Rows are points. Examples show where two turns around zero, p and q, send a point. Where does a point land after both, in the order given? Backwards means that the second turn is done in reverse. Each puzzle has new turns, and all numbers are rounded.
(in the rows, 128 means zero)

Turn p:
[108 134] -> [125 107]
[140  49] -> [205 150]
[124 176] -> [ 81 118]
[140 153] -> [102 137]
Turn q:
[122 145] -> [145 134]
[189  70] -> [69 68]
[ 73 138] -> [139 183]
[103 145] -> [145 153]
[153 142] -> [142 103]
Where do these land?
q, then p: [95 93] -> [99 89]
q, then p: [104 165] -> [100 162]
q, then p: [130 154] -> [127 154]
q, then p backwards: [164  63] -> [101 197]
q, then p: [148 165] -> [144 167]

Turn p:
[178  80 107 147] -> [154  85 184 133]
[ 96  93 114 135] -> [ 95  91 124 125]
[ 80 146 110 148] -> [ 75 140 116 144]
[168 179 187 126] -> [173 196 131  95]
[114  70 114 100] -> [128  63 111 123]
[133 202 136 112] -> [144 195 102 149]
Turn q:
[140 110 158  76] -> [ 82 145 163 147]
[135  92  63 157] -> [180  79 123 164]
[152 113  63 140] -> [177  82 148 145]
[132 134 158 152] -> [135 162 111 123]
[ 97 114 163  86] -> [ 65 135 124 139]
[113 204 163 156] -> [130 164  99  51]
Where do these land?
q, then p: [163 186 129 105] -> [168 141  79  98]
q, then p: [156 107 151 111] -> [112 165 133 109]
p, then q: [118 120 113 116] -> [139 118 118 143]
q, then p: [167 187  74 166] -> [222 109 128 117]
p, then q: [111 102 104 106] -> [141 110 114 165]
p, then q: [117  70 172  98] -> [100  95 175 175]
p, then q: [ 64 125 153 193] -> [ 52  97  88 102]

Turn p:
[109 101 139 144 127 111] -> [150  99 130 146 129 140]
[171 145  62  80 108 124] -> [ 72 152 116  98 191 106]
[172 126 129 137 137 123] -> [132 151 107 147 139 102]
[123 143 163 141 143 106] -> [131 133 116 158  99 148]
[ 63 136 123 144 152 162] -> [132 107 192 115  88 136]
[143 123 145 105 139 134] -> [120 124 103 122 113 112]
[115 121 135 144  90 135] -> [160 128 131 111 139 152]
Turn q:
[ 71 114 133 160 114 135] -> [127 141 195 124 123 120]
[123 166 121  42 149 124] -> [192  99  80  97 148  99]
[156 121 152 126 141 134] -> [121 119 110 126 134 162]
[103 108 130 150 148 120] -> [111 125 157 105 111 130]
[148 119 143 149  81 153] -> [120 158 138 171 150 152]
[150 111 109 119 139 133] -> [107 135 103 115 138 124]
[153 103 134 116  96 104] -> [135 172 104 135 116 146]
[142 143 104 165 135 100] -> [ 98 119 122 149  90 111]
[106 167 127 126 149 149] -> [141  84 143 131 142 109]
Where do these land?
p, then q backwards: [141 115 162 120 160 134] -> [139 155 107 129 131  92]
q, then p backwards: [109 112 119 143  89 148] -> [141 152  95 159 135 130]
p, then q: [112 135 144 102 147 128] -> [140 159 147 128 135 118]
q, then p backwards: [104 160 140 102 112 142] -> [130  91 124 164 117 134]
p, then q: [119 122 131 123 154 148] -> [144 153 131 131 112 138]
q, then p: [120 124 108 225 152  94] -> [182  92 135 101 118 209]
q, then p: [108 134 121  98 131 106] -> [111 137  97 128 152 126]
p, then q backwards: [151 131 110 116 124 145] -> [121 111 101 116 129 137]
q, then p: [187 119 116 123  83 106] -> [120 174 186 129 153 140]
